Every row gives one point. The last column is the point's height on a tilted bowl or saddle (a function of degree 2), plus a little noise. Count its main directions that bend up, bend down and stay straight.

Points, 11 rows:
[[ 3.0 -6.2  5.4]
 [-3.5  2.1 -0.2]
 [-1.2 -0.9 -2.5]
 [ 4.8 -2.7  2.3]
 [-4.4  5.7  5.8]
 [-0.8  2.9 -1.4]
 [ 5.4  4.5  5.6]
 [-1.8 -6.5  4.8]
 [ 3.2 -6.0  5.3]
 [ 1.8 -1.5 -1.9]
 [-3.0  5.2  2.9]]
Directions: 2 up, 0 down, 0 straight

Points, 16 rows:
[[-0.8  2.7 -0.4  0.8]
 [-2.5  0.4  0.4  0.2]
 [ 3.0 -3.3 -0.9  0.8]
 [-3.0  0.9  0.8 -0.1]
 [-1.5 -1.6 -1.5  1.3]
 [ 1.4  6.8 -0.6  2.5]
 [-0.3  9.4  4.8  7.3]
 [-2.3 -9.7 -5.0 10.3]
 [-1.6 -4.5 -4.9  4.0]
 [ 1.0  7.8  0.0  3.3]
 [-0.1  6.5  0.4  2.5]
 [ 8.8 -3.3  2.8 -5.5]
 [ 4.3 -3.1 -6.2  0.1]
 [ 3.7  2.1  4.3  1.4]
 [ 1.6 -5.8 -2.2  3.1]
 [-1.9 -2.1 -1.5  1.5]]
Directions: 1 up, 2 down, 0 straight

Points:
[[-2.4 -0.3  4.8 -0.4]
 [-2.0 -1.8 -3.3 -0.9]
 [ 5.0 -6.5 -4.5  7.9]
 [-2.5  2.6 -6.2  1.6]
 [-0.6  7.4  1.2  1.1]
 [-2.0  6.2 -2.6  0.1]
 [-3.7  3.3  2.0 -1.5]
 [ 2.7  2.0 -0.7 -1.5]
 [ 0.8 -3.1 -5.0  1.9]
 [ 5.0  3.0 -6.4  5.0]
 [-1.0  2.9  3.4 -1.3]
 [-4.7  1.3 -0.2 -2.1]
 [11.4  0.6  2.3 11.0]
 [ 5.4 -1.7  3.4  2.5]
 [-2.8 -1.6 -4.3  0.1]]
Directions: 3 up, 0 down, 0 straight

Points:
[[ 0.3  1.2 -5.7  1.4]
 [-1.4  6.4  2.1  6.3]
 [-4.1  3.8 -3.4 -0.5]
 [ 1.9  3.9 -5.8  2.8]
 [ 4.0 -6.3 -1.1  3.4]
 [-3.3 -3.5 -2.3  4.2]
 [ 6.2 -0.6 -9.2 -2.0]
 [-5.6  2.8 -1.1 -2.0]
 [-2.8 -2.3  0.7  3.4]
 [-0.5  6.0 -2.2  5.4]
 [ 2.5  5.9 -4.2  5.7]
 [ 2.5 -2.1 -1.5  0.9]
 [-5.5 -0.1  1.1 -0.2]
 [-4.8  2.8  2.4  0.3]
 [-2.0 -5.8 -6.0  8.4]]
Directions: 1 up, 1 down, 1 straight

Points, 23 rows:
[[-3.1 -2.5  1.5 -1.5 -2.0]
 [-6.0 -0.7  4.1 -4.7 -4.9]
 [ 3.0  6.4  8.2 -2.8  0.9]
 [ 3.0  6.0 -3.4 -8.6 -6.1]
 [ 2.6 -3.8 -1.9 -5.1  3.8]
 [ 5.7  0.2  5.7 -5.3  3.7]
 [-1.5  3.6 -2.8  0.5 -2.5]
 [ 2.4 -0.1  2.4 -4.0  0.0]
 [ 0.8  0.7  0.7 -4.3 -1.7]
 [ 2.0 -2.9 -1.4  0.1  0.1]
 [-1.2  4.0 -2.4 -4.9 -7.1]
 [-3.4 -1.1 -3.0  2.4 -0.4]
 [ 0.7  4.5  1.3  2.4  1.1]
 [-2.7 -0.6 -1.6 -3.3 -2.4]
 [-4.4  0.9 -3.5 -4.0 -4.6]
 [-1.9 -5.6 -3.3 -0.7  1.0]
 [-3.2  0.3 -2.2 -6.4 -4.5]
 [ 5.1  3.7 -0.2  0.3  3.9]
 [-2.4  3.0 13.4 -7.6 -8.3]
 [-2.4  5.4  4.2 -3.5 -7.2]
 [ 2.5  5.9  2.0 -2.8 -1.4]
 [ 6.4  5.8  2.4 -6.2  3.6]
 [ 2.7  5.3  1.2 -1.2  0.1]]
Directions: 2 up, 1 down, 1 straight

Points (23 x 5):
[[ -2.1  -6.8   3.2   6.3  -0.8]
 [ -2.2  -2.6  -3.2   1.6  -2.1]
 [  0.0   1.1   0.8   3.2  -1.5]
 [  2.0   2.5  -1.7   0.8  -1.5]
 [  0.8   4.9   5.1   6.3  -6.1]
 [  2.1  -8.5  11.6  -2.5  -3.7]
 [  7.0  -0.6   6.5  -3.4  -5.4]
 [ -0.7   0.2  -5.0   3.7  -3.4]
 [ -1.7   4.1   0.4   1.8  -2.4]
 [  1.8   3.6   2.9   5.7  -3.9]
 [  0.1  -2.3   1.5  -3.6  -1.4]
 [ -1.7   5.1  -3.6  -1.7  -2.6]
 [  5.5   5.8   7.3   2.1  -7.1]
 [  2.8   3.9  -3.0   1.1  -2.1]
 [  0.3  -1.2   1.1   0.2  -0.5]
 [ -3.0   3.3   4.7  -3.1  -3.8]
 [  4.6  -0.1   4.8  -2.8  -3.1]
 [  1.0   3.8  -2.4  -2.5  -2.1]
 [ -5.4   0.4   1.2 -13.7 -11.4]
 [ -3.0  -2.7   2.2   2.3  -1.1]
 [  7.4   0.2   1.0  -1.6  -3.2]
 [  0.9  -2.1   2.1  -1.4  -0.6]
 [ -2.0  -6.6   3.0   3.7   0.0]]
Directions: 0 up, 3 down, 1 straight

Points (48 x 7):
[[  2.0  -8.8  -4.5  -1.2  -7.1  -2.2   7.5]
 [  2.7   0.8  -1.4   0.6  -4.1   2.4  -0.3]
 [  1.7   1.8  -3.9   3.0   5.5   8.2   0.2]
 [  3.3  -1.3  -3.4  -2.3  -2.0  -0.9   0.2]
 [  3.0   9.1   2.5   0.5   1.5   2.8   4.2]
 [ -3.4   6.4  -0.7  -4.8  -5.8   1.6   6.3]
 [  4.7   2.0   4.8   2.5   1.1  -1.9   1.6]
 [  0.6  -6.0   1.5  -4.6   1.4  -1.1  -0.8]
 [  9.4  -0.8  -2.2  -1.0  -1.9   2.8  -4.2]
 [  6.7   4.9   2.3  -1.2  -4.8   3.8   2.1]
 [  0.4   3.7   4.1  -0.8  -1.6  -4.3   1.7]
 [  2.8   0.5  -7.9  -5.9  -3.4  -8.9  -2.8]
 [  1.3  -4.4  -6.7  -1.7   2.4   2.7   4.2]
 [ -4.8   0.2   7.1   4.7   0.8  -4.5   1.4]
 [  6.7  -2.9   3.8   3.0  -2.5  -1.8  -0.7]
 [ -3.0  -3.0   0.2   1.4   1.7  -2.0   0.0]
 [ -1.8   1.9   0.6  -6.9  -1.8   0.4   4.2]
 [ -4.0   7.0  -6.0  -7.9  -6.9   0.6   7.6]
 [ -0.8   4.0  -0.2   4.3   2.0   3.2   1.2]
 [ -1.6  -2.3   2.6   0.3  -0.3  -3.2  -0.6]
 [ -0.6   2.1   9.0  -1.7  -6.6   2.5   8.9]
 [  3.8   3.6  -2.8   7.0  -1.6   3.0  -2.5]
 [  0.9  -7.0  -6.7   5.5   3.3  -0.2   7.5]
 [  0.5   3.6   0.3   4.0   3.1   3.0   1.2]
 [  0.5  -0.9  -2.3   0.0   2.9  -3.5   0.6]
 [  0.2   0.3  -0.8  -2.2  -1.2  -6.2  -0.9]
 [  4.1   1.0  -3.5  -1.6  -0.8   6.2  -0.9]
 [ -3.5  -7.5  -5.4  -7.4  -4.1   6.3   9.8]
 [ -3.0  -6.2  -2.9   0.1  -4.0  -4.4   5.0]
 [  7.5  -3.7   1.2   2.5   3.5  -0.8  -1.3]
 [  1.4   0.9   0.2  -5.0   0.8   6.8   4.2]
 [ -2.2   1.1  -6.5  -4.2  -2.1   5.5   4.8]
 [ -3.5   1.3  -4.7  -5.7   3.8  -2.4   2.8]
 [ -4.1  -0.4  -7.7   0.7   2.5  -2.0   5.9]
 [  6.9  -3.9   3.5  -4.7   0.3  -1.6   0.4]
 [ -3.1   2.7   0.8  -1.2 -10.7   7.9   7.7]
 [  1.5  -3.9  -1.3  -1.0  -4.3  -4.9   1.7]
 [ -8.0  -1.9   2.8   0.9   6.5   2.5  -3.9]
 [ -3.4   3.0   1.4   6.9   2.9  -1.3   4.7]
 [  0.5   2.7  -1.7  -1.5   1.4  -7.0  -2.1]
 [ -2.4   1.0   0.9  -3.2  -2.3   1.1   2.1]
 [ -4.7  -0.9  -1.8   0.2   2.5   7.0  -0.7]
 [  6.6   1.8   3.3   5.0  -1.1   4.0  -1.5]
 [  1.3  -5.9  10.5  -6.9  -1.6  -0.2   0.9]
 [ -2.7  -3.4  -5.7  -0.5  -0.3   0.6   4.2]
 [ -6.6   2.1   2.2   1.5   6.4   0.2   0.9]
 [ -5.6   0.3  -2.5   0.8   2.6   7.0  -0.1]
 [  3.0   1.1   1.1  -5.7   3.0   1.1   3.5]]
Directions: 3 up, 2 down, 1 straight

Points:
[[ -2.2  -6.5  -0.7   0.7   3.7   2.8  -1.8]
 [  5.9  -5.2  -0.4   3.0  -7.0  -3.9  -0.9]
 [  2.6   7.4  -6.7   1.3  -1.6   2.8  -3.6]
 [ -4.5   1.2   2.1  -2.0   2.4  -0.4  -0.1]
 [ -0.4  -8.1  -4.0  -5.1  -1.0  -6.6  -2.7]
 [ -0.5  -1.1   0.1  -1.0  -4.6  -4.1   2.0]
 [  1.6  -4.7  -7.6  -4.3   1.6   0.7  -2.7]
 [ -2.6  -2.0  -1.5  -2.4  -0.8   0.2   2.0]
 [ -2.9   0.6  -4.5  -4.9   5.1   0.2  -2.3]
 [ -3.8  -1.2   0.6  -6.2   0.8   2.1   0.8]
 [ -1.8  -1.4  -0.9  -2.1   5.9  -0.6  -2.1]
 [  0.0  -3.3   8.7  -1.9   7.7  -0.6 -10.5]
 [  4.2   1.5   2.8   4.2  -2.6  -0.1  -1.8]
 [  1.3   0.6  -6.7   5.2   1.0   4.9  -3.8]
 [ -3.4   0.5  -9.6   6.6   0.1   0.9  -3.9]
 [  2.4  -1.3  -8.9   5.2   3.5  -0.8  -4.2]
 [  6.0  -0.5  -0.1   1.3  -3.2  -1.5   0.1]
 [ -1.1   4.1   1.6   6.1  -4.0  -7.8  -1.0]
 [  7.8  -5.6  -1.5  -1.5   3.2   1.9  -6.7]
 [ -1.3   1.2   2.4  -2.9  -2.9  -0.6   1.0]
 [ -1.4  -5.2   5.1   2.4  -2.1   8.8  -4.1]
 [  2.7   0.6  -1.9  -5.2   0.1   0.0  -0.4]
 [ -2.2   1.2   1.4   2.4  -4.3   4.1   0.2]
 [ -5.0   7.9  -0.1  -1.1  -1.2   2.3  -2.3]
 [  0.1   2.1  -6.4   1.3  -3.7  -0.4   1.1]
 [ -3.1  -1.5  -0.5  -0.5 -12.0   2.7  -1.2]
 [  3.9   9.2  -1.1   1.1   0.3  -3.9  -2.5]
 [  0.2   0.8  -1.4  -5.4  -4.4 -11.1  -1.2]
 [  5.4   2.9 -11.4   4.3   4.0   3.9 -10.1]
 [ -6.2   3.7  -1.4  -3.1  -3.2   0.3   0.6]
 [ -0.4  -2.6  -5.2  -1.0   0.2   0.0   0.8]
 [ -4.7  -4.4   1.7  -2.7  -4.7   6.9   1.2]
 [ -2.9   1.3  -1.0  -1.1   2.7   1.4   0.1]
 [ -1.1   2.3   3.1  -0.7   5.3  -4.7  -3.8]
 [ -0.3  -3.6  -2.8  -1.3   0.3  -1.1   1.1]
 [ -1.0  -5.9   2.4   1.4   0.9  -0.2  -1.3]
 [ -6.5  -3.9  -5.1  -4.4   2.2   2.4  -0.1]
 [  2.6  -1.6  -5.0  -0.9   7.5   1.7  -5.9]
 [ -0.4  -4.7  -6.9   0.3  -3.5  -1.8   0.6]
 [  0.0   5.1   0.5  -5.5   1.5  -2.1  -2.0]
 [ -4.2  -0.7  -0.4  -1.4   2.5   3.7   0.5]
 [ -1.4  -0.9  -2.0   1.0  -1.9   7.0  -0.1]
 [ -1.8   8.3   6.3  -2.2   5.0  -4.0  -8.8]
 [  7.5   4.3   8.2  -0.1   2.3  -0.8 -10.1]
 [ -1.6   2.6   2.7   5.6   2.5  -3.2  -3.0]
 [ -7.1   7.0   5.9   0.4   6.1   1.8  -8.2]
 [  2.3   8.0   4.4  -4.5   0.5  -4.3  -5.2]
 [ -2.4  -9.5   2.6  -0.9   1.1   3.0  -2.6]]
Directions: 0 up, 5 down, 1 straight
